Rows are points. To make a cloud, some directions were put in groups of two or more. Within a group, all points are equally far from the middle, so they leave a hole (a ring in 2 directions, a hollow ball in 3). The other directions are filled evenly. Then the cloud was stretched, turned, moved and blurred a little. How many holes are there, and how many directions does each take, smallest first?

Cloud:
[[ 5.6 -0.8]
 [-2.1  2.7]
 [ 7.4 -1.3]
 [ 1.7  7.4]
 [ 0.6  3.2]
 [ 3.6 -1.7]
 [-2.4  0.2]
 [ 0.9 -0.8]
 [-1.9 -2.9]
 [ 0.4 -5.2]
 [ 1.6 -3.8]
 [ 0.0 -3.1]
 [ 0.6  2.2]]
Holes: 0

Cloud:
[[-4.7  2.3]
 [-4.3  3.2]
 [-1.2 -4.2]
 [ 0.7  4.9]
 [-0.4 -4.2]
 [ 3.1  2.9]
 [ 0.5 -4.0]
 [ 3.6 -0.3]
 [-4.2 -2.6]
 [ 3.1 -1.7]
 [-5.0 -1.1]
 [ 3.1  2.8]
 [ 1.0 -3.8]]
Holes: 1 (2)

Cloud, 19 rows:
[[ 0.7  4.6 -0.8]
 [ 2.0 -4.3  1.9]
 [ 4.1 -3.8 -1.8]
 [-0.9 -0.5  3.1]
 [-3.6  0.2 -0.8]
 [ 3.3 -2.9 -3.2]
 [ 0.9 -0.9 -4.3]
 [ 4.5 -2.4  2.2]
 [ 3.9  3.2  3.4]
 [ 3.5  6.1 -1.7]
 [ 3.1 -5.1 -3.5]
 [ 2.6  0.5 -1.0]
 [ 3.2 -1.4  3.1]
 [-0.2  4.0  6.1]
 [ 2.9 -0.9 -2.4]
 [-0.2  2.1 -3.3]
 [ 7.4  0.3  2.8]
 [-0.8  3.2 -1.5]
 [-2.0  6.2  4.1]]
Holes: 0

Cloud, 30 rows:
[[ 1.7  2.8 -5.0  0.2]
 [ 2.6  1.2 -1.2 -0.3]
 [-3.5 -0.3 -3.1  3.4]
 [-3.0  4.9  3.2 -1.8]
 [ 1.4 -0.7 -2.3 -0.1]
 [ 4.0  5.7  0.0  0.8]
 [ 1.0 -1.5  2.9 -7.1]
 [ 0.6 -1.0  6.8  2.5]
 [-2.0  1.9  2.7 -3.1]
 [-3.7  4.9  2.9 -1.2]
 [-4.8 -0.3  3.2  0.3]
 [-1.4  5.1 -1.7  4.5]
 [ 0.6 -2.9  0.3 -2.0]
 [ 1.0  0.9  2.1 -4.0]
 [-1.3 -3.5 -1.9 -0.8]
 [ 0.7  0.3  3.8 -1.6]
 [-7.4  4.9  0.2  1.8]
 [-4.7 -2.2  0.7 -0.6]
 [-7.9 -3.0 -2.3 -1.7]
 [-5.1 -2.6 -2.4 -0.5]
 [ 1.0  5.8 -2.8 -2.5]
 [ 6.1  1.7 -0.6 -0.9]
 [ 2.3  1.2 -1.5  1.0]
 [-6.0  5.5  0.2  3.3]
 [ 0.5  3.1  3.7 -1.5]
 [-5.0  1.0  0.3  4.4]
 [-7.1  0.0  4.4 -0.8]
 [ 0.9  2.4  2.3 -1.7]
 [-5.7  6.4  2.0 -1.6]
 [ 0.5  4.6 -3.9  0.0]]
Holes: 0

Cloud (30 x 4):
[[ 5.2 -1.4 -0.5 -5.2]
 [-3.7  0.0 -1.7  0.9]
 [-0.9  4.3 -0.3 -3.2]
 [ 3.4 -4.4 -1.4  0.1]
 [-0.7  3.6  2.6 -0.5]
 [-0.8  0.1 -3.8  1.4]
 [ 2.8 -2.4 -2.2  3.1]
 [ 1.6 -2.0 -1.4 -5.5]
 [ 4.6  1.9 -1.2 -4.5]
 [-3.1 -2.3 -0.6 -1.6]
 [ 3.8 -4.4  5.1 -0.9]
 [ 7.4 -0.4  2.5 -3.0]
 [-1.6 -2.4  3.0  2.5]
 [ 7.5 -0.2  2.5 -2.9]
 [ 1.6 -4.1  4.8 -0.5]
 [-0.3 -0.4  0.5 -6.5]
 [ 7.0  0.7  3.7 -1.7]
 [-2.1 -0.9  2.4  3.0]
 [ 5.3 -1.6  5.8 -2.9]
 [ 3.0 -4.1  2.6  4.1]
 [-2.1 -2.6  1.7 -3.0]
 [ 6.0 -4.4  2.8 -1.5]
 [-0.8 -3.0  3.4  2.7]
 [ 6.1  1.7  1.2  1.1]
 [ 2.6 -3.4  2.8  4.6]
 [-0.4 -3.7  3.9  0.6]
 [ 0.4  2.1  3.6  2.4]
 [ 0.1  0.2  3.3  4.0]
 [ 3.3  1.6  5.4 -2.4]
 [ 2.4  1.3  5.3 -3.7]]
Holes: 2 (2, 2)

Cloud (46 x 6):
[[ 1.2 -5.7  2.0  0.3  1.5 -3.3]
 [ 0.5  3.5  1.0 -1.8 -0.5 -7.1]
 [-0.8  7.0  3.2  0.8  1.2 -2.6]
 [-1.9 -1.2  6.9  3.7 -0.1 -1.0]
 [ 1.6 -2.7  5.2  1.4  1.7  3.5]
 [-1.9 -2.3  2.1  5.7 -3.0  3.0]
 [-2.9  2.0  0.5  7.1  2.7  0.7]
 [-0.3 -3.4 -0.7  2.7 -0.8  6.6]
 [ 4.4 -1.4  3.7  3.9 -2.1 -1.3]
 [ 0.1  2.1 -5.6 -1.1  0.8 -2.0]
 [ 4.4  3.7  0.1  5.2  2.6  2.6]
 [-0.2  5.4  1.8  4.4  3.3 -4.9]
 [-3.6 -0.9  0.3 -1.3  3.5  2.3]
 [ 2.0  0.0 -1.7  5.7  4.5 -1.4]
 [ 2.3  2.2  1.9  3.6 -1.0 -8.1]
 [ 3.8 -3.9  1.8  0.5  3.0  2.7]
 [ 4.6  3.5 -1.1  5.6  2.3  2.3]
 [-3.2 -5.1  3.3  1.9 -3.8  2.1]
 [-1.0 -1.2  3.9 -4.1  1.0  3.4]
 [-1.3 -5.8  2.3  2.9 -1.5 -4.7]
 [ 3.2 -2.9  1.3  2.8  3.6 -1.7]
 [-0.9  3.7  1.7 -3.5  1.4  2.4]
 [-1.6 -0.8  5.1  4.4  1.2 -4.7]
 [ 3.9 -0.9 -2.2 -4.2  2.2  0.7]
 [ 0.8 -1.4 -0.4 -4.2  1.7 -3.5]
 [-1.0  3.5 -2.1  7.5  2.0 -2.9]
 [ 1.9 -6.1 -1.1  1.9 -3.5  3.5]
 [-3.1 -0.8  1.2 -2.6  3.4  0.5]
 [-0.7  0.0  4.0  4.5  2.6 -4.9]
 [-3.0 -5.3  4.1  1.8 -1.0 -3.6]
 [-0.8 -2.5 -3.5 -0.7  3.5  0.2]
 [-0.1  5.9 -1.9  1.3 -2.5  2.4]
 [ 4.1  2.9  2.1  1.8 -5.4 -2.2]
 [ 0.8 -3.1 -1.3 -3.3 -3.9 -5.4]
 [-2.4  3.8  0.6  7.1  2.7  0.1]
 [ 4.0  2.5 -1.3  6.1  1.9  3.2]
 [ 2.9 -1.8  1.7 -4.7  0.7  3.5]
 [ 2.9 -0.5  0.7  4.2  3.4  5.1]
 [ 0.8 -5.1  5.2 -0.4 -1.6  2.8]
 [ 2.5 -2.5 -2.0  3.8  4.5  0.7]
 [-0.7 -0.2  3.8  4.4  2.9 -4.6]
 [-2.1 -4.1  4.8 -2.9 -3.0  1.5]
 [ 3.9 -3.0  0.1 -4.8 -0.1 -0.6]
 [ 4.4  2.1 -0.6 -3.0 -0.7 -5.0]
 [ 2.4  0.7 -6.2 -0.6 -3.5 -2.6]
 [-1.8 -3.9 -4.0 -0.6 -2.7 -2.2]]
Holes: 3 (2, 2, 2)
